Each row of a before or after table is a point. The points were changed in one or more steps. Then noise was added and the rows were shuffled. The steps act on how far a point lies along the listed directions, d1 being the first. Name the steps. A step turns or swaps two directions, mirrors them in a line or flattens them onto one, adds a multiple of one to another, or multiplies one. Angles are multiples of 10 degrees, from the lower direction toward the higher: turns from -170 to 170, lines from 10 to 170 but not 90. Use the fewest steps. Two steps may share a direction if one is a turn and the other turns, adds or multiplies; they go together, in the order done. Otherwise the lowest direction goes first.

Directions:
(1): [ 44  20 -49]
(2): [24 48 42]
Before:
[[ 15   5 -12]
 [-21 -26   1]
 [-43  -9  34]
 [-15  -7  60]
 [-20 -42 -46]
 [  5  -8 -24]
 [ 19  15  -2]
 [ 45  19  -2]]
After (8 x 3):
[[-23 -23   9]
 [ 11  14   9]
 [-35  -4  55]
 [ 18  14  -3]
 [-34 -34 -30]
 [ 45  19   1]
 [ -1  10  23]
 [  2 -47 -42]]
Steps: mirror d1 and d2 in the line at 40 degrees

Directions:
(1): [-36 -28 -13  22  -5 -48]
(2): [ -6 -51  24  19 -11  37]
(3): [  9  -8 -56  -2 -40  17]
(4): [-30 -20  -7 -60  12   7]
Before (14 x 6):
[[-11   9  17 -43  25 -14]
 [ -5 -21 -19   9 -19  20]
 [ 21  13 -55 -30 -18  11]
 [-23 -44  17 -39  19  -6]
 [ -2 -13  15  12   5   2]
 [-29 -11 -36 -29  -7 -40]
 [ -2  31   5 -19  25  -3]
 [ 13  14  -5  16   0 -53]
 [-22  10   1  -3  16 -35]
 [ 22  52  35  28  32 -19]
 [ 21   3  19 -32  17  34]
 [-12   8   1 -27   4   5]
 [  3 -11  -7 -32 -11   8]
 [ -3  -8  24 -26  10  17]]
After, 14 rows:
[[  9  19 -33 -10 -10   8]
 [ -5   3  42 -61  50 -10]
 [-31 -23  23  10  19  -6]
 [ -5 -15  34  -1  11  28]
 [-28  -9  17 -13   9  -4]
 [  8  16   3  -1  10  -5]
 [-20   4  20 -24  22 -28]
 [ -3 -13  21  58  -2 -14]
 [-28 -25  48 -26  32 -11]
 [-23  -7   2 -10  25 -49]
 [ 33 -29  16  23 -18  23]
 [ -2 -28  22 -32   1  42]
 [-11 -11   3 -27   2 -14]
 [-10 -43 -40   0 -23   2]]
Steps: turn d1 and d2 by 160 degrees; add -0.7 times d4 to d3

Directions:
(1): [-16  33 -25 -45 -26  34 -31  32  23]
(2): [-22 -30  12  47 -21  14  12  40  47]
(3): [-10  -5  26 -13 -30 -19  14  51 -57]
(4): [ 14 -60 -40 -28  31 -17 -11  29   4]
(5): [ 16 -24  45 -50 -29 -15  15 -21  36]
Before:
[[ -3   2 -10  -9  10 -19  -1   0 -47]
 [  4 -28   9 -44  -6 -23  -3  51  15]
 [-12  56 -15  19   1  24   0  -6  14]
 [ 10  14   3  18  47   3   7 -33 -27]
 [-23  28  -8  55   0  25 -16   0 -15]
 [  4  27  19  13   7 -25  17 -35 -49]
 [ 13 -26   5 -13 -21   2  10  39  19]
 [ 15 -36   8 -13   0 -40  25 -18 -46]]
After (8 x 9):
[[  4   4  23  12 -13 -28  29 -32 -54]
 [  7 -12 -48 -21  27   3  -7  19  25]
 [  0  19  22  16 -35  17  14  25   8]
 [ 13 -16 -18  -3  34 -36   7 -11 -51]
 [  4  -7  11 -31  -3 -24   6 -10 -31]
 [-16  47  45   1 -35   1   6  23   3]
 [  5 -60 -24 -14  15  -7 -18  18  15]
 [ 23 -22   4 -14  50 -10   7 -28 -12]]
Steps: turn d4 and d5 by 130 degrees
